Every row gives one point. Each copy is the shape, with its points in the same order, stretched, turned, moved and blurred by noise. Is it also mirrored, or only turned?
(in the rows, 128 means zero)

Shape (8 x 2):
[[107 183]
 [124 123]
 [152 101]
 [123 130]
 [132 155]
 [105 171]
 [157 103]
 [130 102]]
Copy 1 (8 x 2):
[[ 89 167]
 [128 134]
 [132 108]
 [121 139]
 [101 138]
 [ 96 166]
 [128 101]
 [140 121]]
Copy 1 is: mirrored
Copy 2 (8 x 2):
[[116 173]
 [129 125]
 [154 113]
 [131 129]
 [138 156]
 [114 164]
 [157 114]
 [129 109]]
Copy 2 is: only turned
Copy 3 (8 x 2):
[[ 49 141]
 [130 136]
 [167 152]
 [120 138]
 [ 93 151]
 [ 64 137]
 [165 157]
 [156 134]]
Copy 3 is: only turned
Copy 4 (8 x 2):
[[185 112]
 [107 123]
 [ 78 151]
 [122 127]
 [140 136]
 [168 111]
 [ 73 154]
 [ 79 123]]
Copy 4 is: mirrored

Shape (7 x 4):
[[102 153  94  84]
 [187 124 157 126]
 [121 113  89  99]
 [179 111 132 150]
 [ 98 149  89 121]
 [142 105 153 134]
 [169 108 159 124]]
Copy 1 (7 x 4):
[[165 151 132 153]
 [ 74 144 119 119]
 [152 149 107 133]
 [ 91 144 114  95]
 [168 143 136 126]
 [102 118 109 117]
 [ 84 131 108 121]]
Copy 1 is: only turned
Copy 2 (7 x 4):
[[101 199 145 147]
 [145 107 183 143]
 [ 93 149 152 158]
 [135  99 160 156]
 [101 187 113 142]
 [105  96 146 118]
 [122  98 173 132]]
Copy 2 is: mirrored
Copy 3 (7 x 4):
[[ 95 165 129 154]
 [109 111 173 100]
 [126 164 148 158]
 [135 123 150  85]
 [142 156 103 121]
 [137 110 153 118]
 [112 113 174 114]]
Copy 3 is: mirrored

Shape (10 x 6):
[[101  78 167 131 139 108]
 [115 142 149 128 128  90]
 [ 93 155 127  87 132 152]
 [138 126 187 143 120 151]
 [124  80 161 118 153 124]
 [133 116 176 112 107 149]
 [158 151 116 122  89  78]
 [128 140 148 157 150  87]
 [115  76 116 138 112  79]
 [147 143 113 143 103 145]]
Copy 1 (10 x 6):
[[121 136 124  90 142 117]
 [133 167 117 131 156 134]
 [105 138 141 124 101 182]
 [180 125 130 124 134 137]
 [114 122 161  99 139 122]
 [165 134 142 112 102 139]
 [148 188 132 158 118 108]
 [134 157 116 145 187 119]
 [101 157 117 110 114  83]
 [149 135 131 159 100 126]]
Copy 1 is: mirrored
Copy 2 (10 x 6):
[[144 130 146 138 206 103]
 [105 142 144 107 136 127]
 [167 114 162 117 116  81]
 [122 107 136 186 163  75]
 [161 148 145 156 191 112]
 [149 129 132 171 169  54]
 [ 98 176  94 102 111 117]
 [ 90 134 144 120 139 162]
 [138 147  96 106 189 123]
 [135 106  92 151 122  98]]
Copy 2 is: only turned

Shape (15 x 9):
[[139 137 143 139 123 144 160 119 120]
 [137 129 115 156 101 158 163 121 155]
 [118 178 139 137 102 119 162 121 117]
 [140 115 121 171 108 123 157 107 107]
 [140 138 125 111 114  83  64 182 174]
 [121 118 132 107 157 140 145 104 117]
 [120 167 113 111 126 121 159 134 112]
 [147 168 118 109 101 121 141 130 113]
 [117 145 201 114 100 161 142 122 126]
 [147 109 124 124 185 149 142 132 119]
 [124 115 104 220 122 116 153  99 162]
 [148 211 120 111 105 164 149 125 111]
 [124 112 125 114 103 149 153 135 110]
 [128 108 119 133 133 157 105 209 109]
 [117 123 106 107 108 161 105 118 118]]
Copy 1 (15 x 9):
[[126 122 130 141 129 143 102 148 120]
 [142 113 118 138 120 178 125 150 123]
 [ 74 121 118 163 111 128 115 153 110]
 [159 119 116 135 119 144 122 170  94]
 [ 76 130 125  59 127 137 171 118 121]
 [162 157 152 145 128 133 129 134 133]
 [ 96 133 146 156 110 131 131 148 125]
 [ 83 125 130 148  86 124 116 146 116]
 [ 78 103 114 166 132 119  87  91 109]
 [181 143 175 118 147 136 115 157 163]
 [185 123  93 116 163 190 156 190 109]
 [ 54 107 131 173  78 122 100 146 156]
 [132 116 153 147  99 132 123 127  95]
 [112  68 173 105 120 120 131 115 130]
 [131 116 137 144  85 120 151 115 122]]
Copy 1 is: mirrored
Copy 2 (15 x 9):
[[104 118 145 134 126 126 110 144 164]
 [119 124 135 113 161  85  95 108 145]
 [ 96  89 175 123 122 111 154 139 164]
 [114 107 105 106 117 103  98 112 157]
 [ 96  93 147  98 156 104 165 190  30]
 [144 131 142 155 105 163 121 142 136]
 [131  83 169 114 117 144 159 155 149]
 [112  55 159 128 131 119 150 173 136]
 [ 54 143 163 188 152 136 137 139 161]
 [142 153 122 129 108 161 105 170 144]
 [139 148 115  74 127  44  72  73 135]
 [121  71 166 149 154 102 162 192 180]
 [118 107 118 132 147 151 131 122 142]
 [116 140  62  97 167 146 165 176 131]
 [151 107  93 163 165 127 150 137 107]]
Copy 2 is: mirrored
Copy 3 (15 x 9):
[[125 124 128 131 118 143  87 146 133]
 [140 132 126 130 153 129  83 150 128]
 [155 127 157 146 107 122 108 123 132]
 [152 162 130 120 113 135 112 155 113]
 [114  88 177 125 174 103 193 132 138]
 [ 86 134 106 142 104 146 100 109 121]
 [116 129 149 156 104  95 103 108 143]
 [111 126 170 160 124 114 121 123 148]
 [144  95 122 110 119 193  81 137 139]
 [ 68 118  94 139 114 127  94 139 133]
 [192 159 125 123 145 117 131 165  82]
 [113 112 161 199 126 109  90 126 169]
 [123 145 122 113 120 133  83 124 152]
 [135 121  97  97 131  79  92 152 190]
 [121 154 114 150 133 132 120 105 157]]
Copy 3 is: mirrored

Shape (16 x 11):
[[140 144 121 152 109 135 134  47 139 117 152]
 [137 105 170 146 112 137 165 130 137 121 129]
 [138 111 133 146 125  84 148 147 126 135 140]
 [138 148 127 133 105 114 146 152 143 114 102]
 [144 133 133 147 115 135 122 158 111 138 114]
 [ 83 111 148 147 146 107 143 157 108 102 130]
 [145 102 125 137 129 131 143 119 139 108 125]
 [130 136 132 147 110 106   7 136  63 125  77]
 [130 111 151 144 103 122 161  76 105 120 149]
 [101 151 129  99 117 131 152 103 123 137 121]
 [100  99 114 142 109 137 154 158 142 132 138]
 [139 102 189 135 118 111  83 157 130 127 141]
 [139 117 150  99 102 113 110 147 101 103 128]
 [138 131 153 125 110 135 133 136 133 107 136]
 [144 106 131 144 155 137 162 143 137 133 143]
 [143 162 125 144 101 140 139 156 115 113 150]]
Copy 1 (16 x 11):
[[148  73  66 120 113 134 165 169  95 126  93]
 [159 115  84 100  93 104 105 126 142 150 134]
 [ 91 146 120 111 115 123 121 129 125 146 130]
 [131 112 131 135 110 117 114 139  96 135 144]
 [140 139 111 136 151 129 107 148 121 151 151]
 [133 149 158 110 102 142 125 136 170 147 126]
 [131  92 113 107 137 105 129 130 126 127 124]
 [ 91 122 103 203 209 208 137 154 153 163 149]
 [141 101  68 101 111 126 158 148 133 171 115]
 [150 105 127 101 104 127 169 145 115 129 165]
 [149 150 134 120 117 102 140 117 121 132 127]
 [118 131  69 111 119 161  86  92 160 145 149]
 [126 102 104 107 153 151 131 102 128 169 166]
 [155 101  96 103 118 134 112 121 117 146 143]
 [138 127 124  80 127  94 107 139 134 124 138]
 [165 131 107 121 139 142 111 153  81 164 137]]
Copy 1 is: only turned
Copy 2 (16 x 11):
[[ 77 101  79 137 145 167 122 138 166 162 128]
 [141 152 139 129 109 169 117 177 115 151 144]
 [121 170 178 130 135 147 140 146 134 129 110]
 [155 151 121 106 129 112 157 140 139 133 136]
 [136 135 126 109 121 125 138 115 111 107 150]
 [139 113 174 128 154 149 167 145 101 125 121]
 [129 149 111 132 109 161 132 132 110 152 122]
 [146  53 119 162 188  42  98  67  77  67 139]
 [ 95 119 127 129 140 168 117 182 133 139 115]
 [130 119  98 125 163 139 150 160 173  93 122]
 [151 138 148 107 111 175 139 114 129 128 121]
 [153 126 187 188 109 123  92 154 125 136 151]
 [145 128 137 157 104 100 122 168 124 101 125]
 [131 128 122 146 107 137 134 158 136 135 147]
 [112 160 128 125 116 184 152 134 118 140 135]
 [108 122 125 106 110 126 154 131 146 120 155]]
Copy 2 is: only turned
Copy 3 (16 x 11):
[[100 106 111 133 110 120 117  92  64 163 112]
 [181 153 129 128  90 127 123 113 125 133 125]
 [152 153 117 128 134  91 121 124 123  95 151]
 [141 168 121  78 129 105 130 150 121 126 133]
 [153 136 137 114 131 131 122 146 106  87 121]
 [184 143 132 139 129 114 169 136 171 119 127]
 [160 140 124 124 135 118 115 102 134 142 132]
 [ 98  44 131  86 161 159 141 178  76  61 170]
 [163 105 143 141  93 105 136  87  89 148 120]
 [128 118 166 107 101 105 132 147 140 148  98]
 [184 158 149 155 136 101 113 162 123 136 112]
 [148 141 131 136  94 148 112 142 117  89 190]
 [146 133 169 101 115 119 136 133 121 112 170]
 [147 153 145 118 103 130 131 124 115 134 137]
 [172 161 127 147 132 117 114 103 157 111 109]
 [141 159 146 118 124 121 140 143  75 105 113]]
Copy 3 is: only turned

Shape (17 x 12):
[[ 91 120 134 124 131 107  86 125  98 105  97 125]
 [ 94 102 104  90 148 156 142 153 161 124 128 132]
 [100 136 134 148 138 126 145 159 157 162 167 108]
 [ 94 116 129 162  69  83 135 154 129 128 138 150]
 [143  95 102  89 142  86 133 145 104 147  89 123]
 [152  96 143 162 118  77 146 146  99 151 155 125]
 [151 145 151 120 103 142 112  99 142 157  95 150]
 [128 119 126 146 141 131  75 144 157 128 120 130]
 [127 162 151  98 129 100 110 125  87 152  97 131]
 [138 107 145 101 128  97 133 164  89 111 160 126]
 [136  93  78  99  94 152  93 132 164 114 112 118]
 [ 86 115 147 111  72 139 144 173 128 162 148 165]
 [119 160 118 114 126 107 119 132 160 127 110 122]
 [138 160 144  87  94 117 137 106 125 111  82 138]
 [143  91 113 139 123  90 102 145 159 137 115 159]
 [ 92 127 151  88 120 120 111 126 160 119 131 107]
 [ 99 102 114  87 120 101 118 129  89 144 141 181]]
Copy 1 (17 x 12):
[[ 84 142  76 117 133  97 103 140 129 149 142 154]
 [128 121 103  68 171 175 109 119 110  76 128  84]
 [165 118 115 122 119 165 140 135 160  85 165 141]
 [130 123  98 175 151 111 162 141 117  92 199 164]
 [125 186  92  96 151 169  81 124  67 147 155 158]
 [132 142 150 166 106 156 136 148  90 142 195 194]
 [160 156 163 121 162  92 143  80 147 157 126 138]
 [132  93  93 105 142 134 133 111 145 147 133 153]
 [137 199 118 132 139 104 101 116 138 179 142 148]
 [126 139 128 133 145 149  98 170  85 158 181 134]
 [130  82  94  50 199 143 116 120  93 140 142 135]
 [173 118 147 154 156 120 118 126 101  80 209 109]
 [148 153  85  98 179 131 134 117 160 133 122 137]
 [140 194 138 104 192  87 123 121 130 159 106 129]
 [127 109 106 138 169 167 138  98 111 137 162 167]
 [143 136  99  97 186 135  94 128 162 113 137 151]
 [104 147 122 129 170 155 114 127  89 133 205 113]]
Copy 1 is: only turned
Copy 2 (17 x 12):
[[165 166  77 133 145 120 129 138 124  78  90 119]
 [125  77 130 155 138  59  94  95 133 112 105  88]
 [ 97  99 143 114 146  83  95 162 142 147 105 154]
 [170 151 128 163 126  80 179 144 110 132  89 165]
 [159  89  79 154 180  74 150 137  98 126 127 124]
 [163 115 115 120 170 117 182 159 112 152 142 195]
 [ 82 171  89 130 114 133 139 140  84 111 155 107]
 [100 137  83 109 132 142 124 120 107  96  76 138]
 [115 166  58 122 150 117 127 173 118 103 151 127]
 [165 108  92 139 141 101 136 114 133 122 149 177]
 [135 107  92 160 102 105 120  61  79 142  89 106]
 [130 148 132 145 117  30 128 112 119 131 117 142]
 [108 124  88 158 116 107 107 158 113 120 105 121]
 [130 159  76 181  86 111 130 143  95 108 167  93]
 [124 114  92 156 158 108 170 118  84 115  82 149]
 [125 152 110 163 123 102  63 114 103 115 110 137]
 [162 155  82 163 178  66 164 109 146 124 119 130]]
Copy 2 is: mirrored
Copy 3 (17 x 12):
[[119 104 147  88  91 106 116 154 160 144 119 116]
 [127  97 124 167 130 132 151 142 143 130 118 161]
 [129 120 110 148  89 123 168  94 106 127 145 147]
 [ 77 142 140 105  93 114 111  92 136 115 100 143]
 [124 124 126 114 102 162 143 158 129 167  92 148]
 [108 164 125  96  70 161 123 114 109 122 135 145]
 [152 135  99 146 136 123 115 112 123 158 113  78]
 [128 120 116 145  91 108 137 157  90 131 120 109]
 [143 105  99  95  92 131 131 112 163 168 111  94]
 [101 138 100 107  84 146 145 146 158 113 127 151]
 [114 139 106 161 158 107 139 176  91 146 110 142]
 [134 126  96 110 111 118 117  72 178 115  85 164]
 [110 109 109 160 115 110 165 121 116 156 118  95]
 [110 130 116 135 145 122 142 124 162 151 103  82]
 [104 142 128 157  88 134 114 147  95 138  92 127]
 [126 132 113 154 111  91 163 129 156 158 135 125]
 [104 104 109 101  97 150  75 124 186 148 112 161]]
Copy 3 is: only turned
Copy 4 (17 x 12):
[[151 116 129 180 117 122 157 143 144 145 129  85]
 [111  72 138 120 144 104 134 121 134 147 114 146]
 [115 105 106 117 181 107 128 125 127  92 133 107]
 [104 104  81 139 113  98 181 168 133  81 149  97]
 [124  72 140 166 137 136 137 184 144 106  77 128]
 [116 131 113 127 151 136 163 196 128  91 117 130]
 [148 144  94 159  82 145  91 128 126 104 124 129]
 [170 108 127 141 133 124 152 106 119 114 118 111]
 [134 144 124 182 112 127 102 161 141 104  99  90]
 [124 136 154 121 139  92 154 187 154 144  78 131]
 [162  76 144 109  94  92 118 132 116 147 130 144]
 [ 84 111  71 144 111  85 148 157 113 112 124 131]
 [142 108 127 137 120 112 120 118 158  97 118 100]
 [130 137 119 150  66 125 103 154 164 122 113 117]
 [150  92 120 144 122 132 177 149 130  87 100 138]
 [148 111 105 132 136  92 128 142 163 151 125 108]
 [101 111 121 180 119  92 157 174 133 110 111 148]]
Copy 4 is: mirrored

Shape (15 x 12):
[[128 166 153 117 138 155 137 145 134 142 124 111]
 [128 115 124 109  51 165 143 126  79 157 115 130]
 [126 160 138 159 132 142 120 127 144 130 168 151]
 [149 155 107 151 120 169 113 131 131 148 111 147]
 [148 177 152 161 145 136 117 133 108 147 110 133]
 [119 126 115 128  68 138 112 152 117 171 114 114]
 [ 74 146 168  74 156 128 124 142 106 123 137 189]
 [128 144 127 141 148 172  91 109 115 179 134 121]
 [115 110 155 136  92 116 160 121 116 155  98 143]
 [ 92 148 131 116 119 100 128 129  98  93 154 153]
 [144 108 156 148 122 133 120 134 141 122 104 125]
 [100 132 119 100  55 138 116  95 125 144 115 134]
 [ 77 148 118 133  83 159 143 150  98 137 112 132]
 [ 93 128 147 108 154 112 143 111 120  95 136 156]
 [140 153 103 131 159 122 122 117 146 138 152 139]]
Copy 1 (15 x 12):
[[112 116 145 123 127 120 107 121 136 122 145 106]
 [191 113 142 114 149  77 193 175 107 139 114 111]
 [133 118 137 143 152 115  95 114 146 158 113 163]
 [165  86 140 157 138  99 111 107 138 124 112 114]
 [133 124 160 158 136 144 106 103 138 127 135 104]
 [151 114  97 148 162  75 172 150 110 137 109 111]
 [128 171 149  87  93 108  89  99  75 162 138 173]
 [153 122 140 150 141  97 110  89 157  91  90 124]
 [155 144 139 134 135 107 141 196  90 128 136 132]
 [128 155 136 117 113 125 153 118 130 192 141 181]
 [158 103 107 144 135 131 119 165 128 132 109 117]
 [183 146 109 122 146  75 179 143 129 154 136 147]
 [122 128 133 148 121  58 160 146 123 164 125 130]
 [124 157 142 110  91 135 116 128 128 156 141 182]
 [125 113 138 142 137 141 104  89 152 115 136 164]]
Copy 1 is: mirrored
Copy 2 (15 x 12):
[[143 138 150  96 149 150 144 160 150 104 130 139]
 [ 63 125 127 141 119 100 113 149 101  68 152 166]
 [118 120 145 122 148 161 159 151 184 165  92 133]
 [125 175 175 161 144 144 169 144 137 135 129 136]
 [119 163 153  82 165 139 180 130 148 125 140 121]
 [ 93 116 154 158 103 134 127 150  89 102 123 127]
 [117 155 108  86 208  90  43 163 156 133  91 179]
 [115 127 158 165 173 122 144 166 153 157 186 111]
 [ 93 103 137  95 140  93 111  81 109  86 126 137]
 [110 126  62  89 164 123 121 142 120 146  82 166]
 [124 133 142 110 131 168 116  95 115 112 131 123]
 [ 98  86 152 145 136 112 117 150  72 128 142 192]
 [105 137 115 138 169 127 129 154  99  85  92 141]
 [135 125  79  88 187 107  95 109 138 143  97 160]
 [152 137 136 142 131 113 171 139 156 174 113 136]]
Copy 2 is: only turned
Copy 3 (15 x 12):
[[135 126 120 147 134 121 130 151  96  88 107 131]
 [175 194 120 175 187 100  95 183 138 135 101 137]
 [116 127 151 124 127 115 157  99 129 112  89 142]
 [132 145  92 167 162  95 133 115 124 127  97 161]
 [130 129 145 146 159 133 134  85  89 106 112 159]
 [144 173 117 183 152 129 105 164 141  94 118 144]
 [142 199 111  86  63 179 147 142  78 160 102  89]
 [ 76 138 121 181 169 114 142 128 104 113  97 129]
 [150 179 148  99 174 158 133 140 129 101 132 117]
 [158 158 154 105  75 128 118  93 119 162 114 109]
 [109 120 126 107 157 161 129 123 137 119 129 151]
 [169 180 106 175 151 120 120 167 152 136  94  85]
 [175 192 118 146 133  93  85 130 112 113  82 103]
 [127 147 137  68  90 144 141 104 108 159 122  87]
 [101 114 126 137 117 105 168 106 124 121 133 140]]
Copy 3 is: only turned
Copy 4 (15 x 12):
[[114 154 133 118 144 155 155 158  96 120  84 129]
 [112 143 139 161  98 115 172  70 106  65 123 143]
 [146 170 104  93 117 177 131 168 142 108 116 156]
 [193 167 128  99 149 136 160 140 121  86 135 140]
 [167 131 135 100 123 172 197 164 122 113 115 124]
 [157 132 130 168 123 134 141 102  91  83 115 104]
 [ 69 214 168 129 136 169 142 152 193 124  96 129]
 [176 139 127 122 164 188 167 109 122 123 146 153]
 [ 99 129 123 151 112 137 179 134 146  62 121 104]
 [108 175 123 126  92 135 131 141 175 148 123 120]
 [117 121 123 115 125 135 134 159 109  99 147  97]
 [129 183 103 174 121 140 151 103 112  87 150 120]
 [128 176 141 125 116 136 175  94 116  93  86  95]
 [ 80 174 119 110 127 136 141 160 185 149 134 123]
 [164 157  94 115 153 137 124 170 159 139 130 166]]
Copy 4 is: mirrored
